Each row is a point. Each table stands for the endless flat space through its points: a line for two points, a plane for three, and so on. The two share one point or none. Which?

First, 2 rows:
[[ 0.8  4.2  2.6 -3.0]
 [ 0.0  3.0  1.4 -2.2]]
Second:
[[ 0.5  4.6  1.9 -1.6]
 [ 0.1  0.6  2.3 -5.6]]
They share: [ 0.4  3.6  2.0 -2.6]

First (4 x 8):
[[ 1.2  1.6  3.6 -4.0  2.1 -1.4 -1.1  4.1]
 [ 1.0 -1.0  5.8 -6.0  3.5 -2.0  4.1  4.1]
 [ 0.1 -1.7  4.4 -5.4  6.3 -0.3  1.7  5.9]
 [ 4.9  0.9  0.1  1.0  1.4  2.5 -2.9  0.9]]
Second (4 x 8):
[[ 1.9 -0.6  1.1 -0.6  2.4  0.8  0.0  1.9]
 [ 4.6 -2.1  0.5 -3.0  0.9 -0.4  1.5  3.1]
 [ 2.9 -1.6  0.3 -1.9  1.2  0.4  1.2  2.8]
 [ 5.8 -2.6  0.6 -2.7  1.0 -1.8  1.3  2.1]]
They share: [ 3.1 -0.1  2.2 -1.8  2.9  1.0 -0.4  2.6]

First:
[[ 4.0 -3.6 -4.0  4.4 -3.9  2.0  3.2  4.4  3.2  0.1 -0.2 -1.1]
 [ 6.3 -8.5 -7.6  6.3 -3.8  5.9 -4.0 -0.6  3.7  1.3 -5.8 -8.6]
 [ 5.7 -7.1 -6.6  5.9 -4.0  4.9 -1.8  1.0  3.7  0.9 -3.8 -6.4]]
Second (5 x 12):
[[ 8.0 -2.3 -3.2  8.4 -1.7  5.0  1.3 -0.4 -1.0  1.1 -2.1 -1.4]
 [ 5.8 -4.4 -8.1  5.3 -0.6  2.8  1.3  3.4  1.2 -0.9 -4.9 -2.6]
 [-0.8 -3.8 -4.0 -1.6 -2.3 -0.7  1.5  3.8  2.8  2.4 -4.6 -4.5]
 [ 6.8 -0.5 -9.1  5.1  0.0  2.8 -1.3  5.5  1.9  1.1 -6.9  1.7]
 [ 4.4 -7.2 -6.0  5.2 -3.5  0.5  3.5  5.2  3.0 -3.6 -5.0 -3.9]]
They share: no point

First, 2 rows:
[[-1.3 -3.5  2.9 -3.4 -0.7  1.7  2.6  0.7  4.3  0.5  1.1 -2.4  2.1  0.8
   3.1 -4.5  1.4 -3.0  1.9 -4.0]
 [-1.5 -3.1  3.7 -2.6  0.3  2.7  4.6 -0.1  4.3 -1.7  3.1 -1.8  0.3  1.6
   3.5 -6.5 -0.6 -5.2  2.1 -5.8]]
Second:
[[-2.3 -4.3  2.2 -2.3  0.0  1.3  1.1 -0.7  3.9  1.8  0.2 -2.4  3.4  1.0
   2.9 -3.8  1.6 -2.1  1.6 -2.8]
 [-1.2 -4.2  3.1 -2.8 -0.5  0.7  2.0  0.2  3.4  0.8  0.0 -1.7  2.6  0.3
   2.1 -4.1  2.7 -2.0  1.7 -3.2]
 [-4.5 -5.0  1.0 -0.3  1.7  2.0 -0.3 -3.4  4.0  3.0  0.5 -2.8  4.6  2.3
   3.7 -3.8 -0.3 -2.4  1.3 -2.1]]
They share: [-1.2 -3.7  2.5 -3.8 -1.2  1.2  1.6  1.1  4.3  1.6  0.1 -2.7  3.0  0.4
  2.9 -3.5  2.4 -1.9  1.8 -3.1]

First (5 x 24):
[[ 1.8 -2.6  2.9 -0.5 -2.1  1.0 -1.8 -0.4 -1.1  5.3  5.9 -0.1 -2.7  4.6
  -6.4 -3.1  0.0  1.0  5.2 -1.1 -4.9 -3.6 -3.5  1.7]
 [ 6.3 -3.1  5.2  2.8  0.9  0.2  2.4 -3.8  3.8  6.3  4.0  1.6  4.6 -1.1
  -2.0  0.2 -4.2 -0.8 -1.2 -2.4 -0.8 -3.0 -2.9  2.2]
 [ 6.6 -5.1  5.6  3.6 -0.5 -2.9  2.4 -3.4  3.0  7.1  3.9  3.6  2.9 -0.9
  -2.3 -0.6 -6.4 -2.1  0.6 -4.1 -1.9 -4.4 -5.3  1.4]
 [ 3.5 -0.5  1.9  4.6  2.3  5.4  3.7 -3.0  2.2  2.1  6.7 -1.3  5.6 -1.1
   0.4 -0.7 -3.1 -2.3 -2.8 -0.3  1.6 -1.6  1.4  5.2]
 [ 2.4 -1.5  6.9  4.8 -6.7 -4.1  5.3  2.2  2.8  3.7  1.2  4.5 -3.9  4.5
  -0.7 -5.3 -5.3 -3.2  7.4 -7.4 -2.1 -6.2 -2.2  2.2]]
Second:
[[  2.8   1.4   1.8   3.0  -5.2   3.4   3.3  -0.1   8.1   1.6   3.2   1.0
   -3.3   5.3  -3.7 -11.8  -0.2  -2.7   3.8  -0.8  -2.4  -7.3  -0.1   5.4]
 [  6.5  -0.1   2.4  10.4  -8.7  -3.6  -1.9  -0.8  -2.3  -1.7  12.0  -3.8
   -0.7   4.1  -1.7  -5.4   0.7  -0.8  -0.2   5.7  -2.7 -11.3 -11.6   3.8]
 [  3.8  -0.9   3.1   6.5  -6.7  -1.0   0.9  -1.4   0.4  -0.7   8.4  -1.1
   -3.2   5.5  -2.0  -5.9  -0.4  -1.5   1.0   2.1  -0.4  -9.3  -6.9   3.7]
 [  2.8  -5.0   4.4  -1.5  -4.4   1.0   2.0  -3.0   5.1   3.6   3.7  -2.3
   -3.0   2.1  -6.6  -4.8  -1.5   1.6   6.0  -4.0  -1.9  -5.7   0.8   4.8]
 [  4.9   2.5   3.2   9.5  -3.7  -0.4   0.5   0.7  -1.8   0.9   8.8  -0.3
    2.6   3.4   0.7  -2.6  -1.1  -2.0  -0.9   3.0  -1.9  -5.9  -7.1   3.0]
 [  4.5   1.4   1.9   4.4   0.8   0.4   2.6   0.2   0.2   3.8   3.5   2.2
    2.3   1.1   3.3  -2.9   1.2  -5.3  -5.2  -0.8  -0.2  -3.3  -3.1  -1.7]]
They share: [ 2.9 -0.7  4.2  2.6 -1.5  1.8  2.6 -0.8  2.2  3.7  4.2  0.4  0.8  2.3
 -2.0 -2.4 -2.0 -0.8  2.2 -2.4 -1.2 -3.2 -0.5  3.2]

First, 3 rows:
[[ 2.5  0.2  1.9 -6.5 -0.9  1.8 -5.7 -6.6  3.0  2.9  0.6  2.1  4.4 -4.1
   0.6 -2.7 -0.8 -2.0  1.9  0.8 -1.3  4.2 -3.3  3.2]
 [ 0.0 -2.0  2.7 -4.4  0.3  1.6 -5.3 -7.8  2.2 -1.1 -2.5 -1.0  5.4 -5.7
   0.8 -3.4 -0.7 -0.4  0.7  4.5 -1.7  5.7 -4.5  1.6]
 [ 2.0  0.8  0.5 -4.0 -5.6  5.4 -3.8 -1.9 -0.8  0.8  3.1  2.0  3.3 -1.3
   2.2  0.8  1.3 -4.8 -1.2  1.8 -4.5  3.2 -2.5 -0.5]]
Second:
[[ 0.9 -0.1  0.6 -3.2 -3.8  4.9 -3.7 -3.3 -0.8 -0.1  0.1  1.3  5.6 -2.7
   2.1  0.4  1.8 -1.8 -1.7  2.5 -1.8  2.6 -2.7  1.5]
 [ 2.1 -1.1 -0.2 -6.1 -0.6  2.9 -1.0  1.4 -1.3 -2.1  0.8  5.5  7.9 -3.8
   2.1 -3.1  0.5 -4.3 -1.5 -1.9 -4.9  3.9 -5.6 -2.2]
 [ 2.6  0.7 -0.3 -3.4 -1.6  3.7 -2.5 -0.2 -1.1  0.1  0.1  4.1  8.1 -3.5
   3.5  0.4  3.4 -1.2 -3.4  0.0 -1.0  1.7 -3.6  0.4]]
They share: no point

First (2 x 24):
[[ 4.5  3.5  0.8 -3.1  0.8  0.0  0.0  4.9  2.1  0.0  1.0  2.8  3.6 -1.2
   3.1  3.3  2.4  2.5 -2.4  2.7  0.7  1.1 -3.4  1.8]
 [ 6.5  4.3  0.0 -0.9  2.4 -0.6 -1.2  6.3  1.1 -1.0  2.8  4.4  2.4 -2.8
   4.9  1.5  4.6  4.5 -1.4  3.9  1.1  0.9 -5.4  2.2]]
Second, 6 rows:
[[ 4.1  1.6  2.2 -3.7  2.1  1.9  0.5 -0.6 -2.0  3.1 -3.0  2.9  4.7 -0.4
   1.8  4.7  6.8  0.3 -4.0  5.5  2.2  4.1 -0.1  0.3]
 [ 3.4  1.1  0.8 -3.6 -2.6  1.7  3.0  6.1  4.4 -0.2  1.3  2.6  5.8 -1.8
   1.7  4.9 -3.2  2.3 -5.1 -0.8 -3.6 -0.7 -3.8  3.1]
 [ 8.4  3.8  1.7  1.8  1.6 -6.9  2.5  0.7  4.5  2.0  3.4 -5.1  3.1 -2.9
   5.6  1.4  2.7  0.4 -0.2  4.8  2.3  5.6 -1.5  1.2]
 [ 2.0  3.0  3.7 -3.8  1.7 -1.5 -3.0  0.1  2.0  1.5 -0.8 -0.7  3.2 -1.1
   1.2  3.1  3.3  1.8 -1.1  1.3  2.8  3.9  1.0 -2.7]
 [ 2.2  4.2  2.7 -1.4 -0.4  0.2 -2.6  2.6  2.9  3.8 -0.1  0.0  2.0 -0.5
  -5.7  5.9  2.5 -2.7 -4.6  2.7  0.6  1.8 -0.7 -3.0]
 [ 5.1  0.4 -0.6 -3.1 -3.0  3.7  6.1  7.0  2.9  0.4  0.7  4.9  6.5 -1.2
   2.1  5.8 -2.5  1.4 -7.1  1.4 -4.9 -1.3 -5.5  5.6]]
They share: no point
